Every row gives one point. Each table stands for the endless flat space through its points: a line for two points, a plane for three, and so on. The two share one point or none. Which?

First (3 x 4):
[[-0.47 -0.27 -0.02 -0.13]
 [-0.27 -0.23  0.13 -0.28]
 [-0.20 -0.19  0.19 -0.32]]
Second:
[[-0.26 -0.27  0.18 -0.27]
 [-0.30 -0.35  0.02 -0.35]]
They share: [-0.28 -0.31  0.10 -0.31]

First (2 x 8):
[[-0.13 -0.31  0.33 -0.28  0.04  0.52  0.27 -0.01]
 [ 0.29 -0.31  0.21 -0.28 -0.44  0.10  0.15 -0.13]]
Second:
[[ 0.07 -0.49  0.21 -0.33 -0.28  0.48  0.11 -0.19]
 [-0.05 -0.25  0.29 -0.13 -0.16  0.20  0.19  0.01]]
They share: no point

First (3 x 12):
[[ 0.23 -0.03  0.20 -0.15  0.16 -0.03  0.14 -0.19 -0.17 -0.03  0.00 -0.10]
 [ 0.12 -0.08  0.08 -0.15  0.13 -0.07  0.22  0.00 -0.12 -0.07  0.01  0.01]
 [ 0.13 -0.15  0.10 -0.21  0.20 -0.07  0.26  0.05 -0.19 -0.13 -0.04  0.08]]
Second, 2 rows:
[[ 0.24 -0.05  0.04 -0.19  0.37 -0.22  0.15 -0.24  0.03 -0.16 -0.08 -0.26]
 [ 0.26 -0.09  0.16 -0.19  0.27 -0.08  0.13 -0.18 -0.11 -0.08 -0.08 -0.10]]
They share: no point

First (2 x 18):
[[ 0.26  0.00  0.07 -0.46 -0.08  0.16 -0.05 -0.13 -0.08  0.02 -0.27 -0.14
   0.09 -0.05  0.10 -0.18  0.21 -0.08]
 [ 0.11 -0.15 -0.33 -0.16 -0.13 -0.24  0.15 -0.08 -0.38 -0.03 -0.12 -0.39
  -0.06  0.15  0.20 -0.38  0.01  0.07]]
Second:
[[ 0.20  0.10 -0.27 -0.33  0.03 -0.38 -0.11  0.06 -0.35  0.12 -0.11 -0.27
  -0.05 -0.18  0.29 -0.30 -0.09  0.28]
 [ 0.05  0.03  0.01 -0.19 -0.01 -0.09  0.02  0.03 -0.12 -0.09 -0.24 -0.48
   0.20  0.08  0.30 -0.19  0.04  0.14]
 [ 0.20 -0.30 -0.17 -0.28 -0.27  0.17  0.24 -0.29 -0.25 -0.08 -0.21 -0.22
  -0.05  0.27 -0.01 -0.35  0.26 -0.27]]
They share: [ 0.17 -0.09 -0.17 -0.28 -0.11 -0.08  0.07 -0.10 -0.26 -0.01 -0.18 -0.29
  0.00  0.07  0.16 -0.30  0.09  0.01]

First (3 x 24):
[[ 0.00 -0.04 -0.04  0.13 -0.13 -0.03  0.09  0.26  0.32 -0.13  0.06 -0.33
   0.38  0.04  0.05  0.55  0.15 -0.24 -0.16  0.19  0.35  0.41 -0.14 -0.17]
 [ 0.15  0.01  0.16 -0.07 -0.03  0.17  0.04 -0.04  0.07 -0.13  0.41  0.07
   0.48 -0.16  0.00  0.25  0.30 -0.09 -0.11  0.24  0.05  0.31  0.11  0.23]
 [-0.08  0.01 -0.12  0.16 -0.20 -0.11  0.06  0.19  0.27 -0.13  0.01 -0.29
   0.30  0.11  0.08  0.51  0.15 -0.23 -0.13  0.18  0.34  0.37 -0.19 -0.10]]
Second:
[[-0.15  0.10 -0.25  0.00 -0.39 -0.30 -0.19 -0.15  0.17 -0.14  0.16  0.04
   0.19  0.09  0.15  0.22  0.41 -0.11  0.01  0.17  0.17  0.11 -0.24  0.29]
 [-0.10  0.05  0.00  0.30  0.01  0.10  0.06 -0.20 -0.13 -0.14  0.06 -0.16
   0.29  0.04  0.15  0.37  0.06 -0.16 -0.29  0.22  0.07  0.51 -0.09  0.19]]
They share: no point

First:
[[-0.26 -0.02 -0.56 -0.10  0.13 -0.24  0.21  0.03  0.25 -0.36 -0.30  0.57
  -0.19 -0.21 -0.26  0.11 -0.11  0.04 -0.09 -0.35  0.31 -0.21 -0.26  0.07]
 [-0.12 -0.03 -0.46  0.06  0.20 -0.17  0.05 -0.16  0.21 -0.11 -0.14  0.44
  -0.28 -0.13 -0.09  0.22 -0.18  0.21 -0.16 -0.16  0.17 -0.11 -0.11  0.03]
 [-0.32 -0.08 -0.44  0.19  0.28 -0.48  0.16 -0.17  0.10 -0.20 -0.01  0.34
  -0.34  0.06  0.08 -0.01 -0.33  0.25 -0.04 -0.14  0.36  0.06  0.00  0.02]
 [ 0.02  0.11  0.00  0.26  0.06 -0.13 -0.03 -0.18  0.29  0.07  0.06  0.06
  -0.40  0.07  0.19  0.24  0.00  0.35 -0.22 -0.06 -0.05  0.05  0.17 -0.29]]
Second (4 x 24):
[[-0.24  0.07 -0.33  0.22  0.08 -0.19  0.12 -0.12  0.25 -0.17 -0.03  0.25
  -0.35 -0.08 -0.03  0.12 -0.02  0.33 -0.14 -0.11  0.08  0.04 -0.03 -0.06]
 [ 0.00  0.05 -0.23  0.40 -0.02  0.11 -0.12 -0.18  0.43 -0.03  0.09  0.01
  -0.53  0.08  0.23  0.18 -0.22  0.21  0.02 -0.17 -0.16  0.02 -0.07  0.02]
 [-0.08  0.05 -0.50  0.09 -0.09 -0.41 -0.04  0.10  0.00 -0.37 -0.13  0.39
  -0.35  0.02  0.13  0.40 -0.22  0.18 -0.11 -0.21  0.16  0.24 -0.05 -0.06]
 [ 0.28 -0.01 -0.09  0.06 -0.08 -0.15 -0.20  0.08  0.33 -0.13 -0.11  0.13
  -0.43  0.28  0.41  0.32 -0.42 -0.19  0.06 -0.47  0.08 -0.08 -0.03 -0.18]]
They share: [-0.16  0.05 -0.24  0.11  0.09 -0.25  0.12 -0.06  0.26 -0.17 -0.09  0.27
 -0.31 -0.02  0.01  0.12 -0.06  0.20 -0.13 -0.21  0.16 -0.04 -0.01 -0.14]
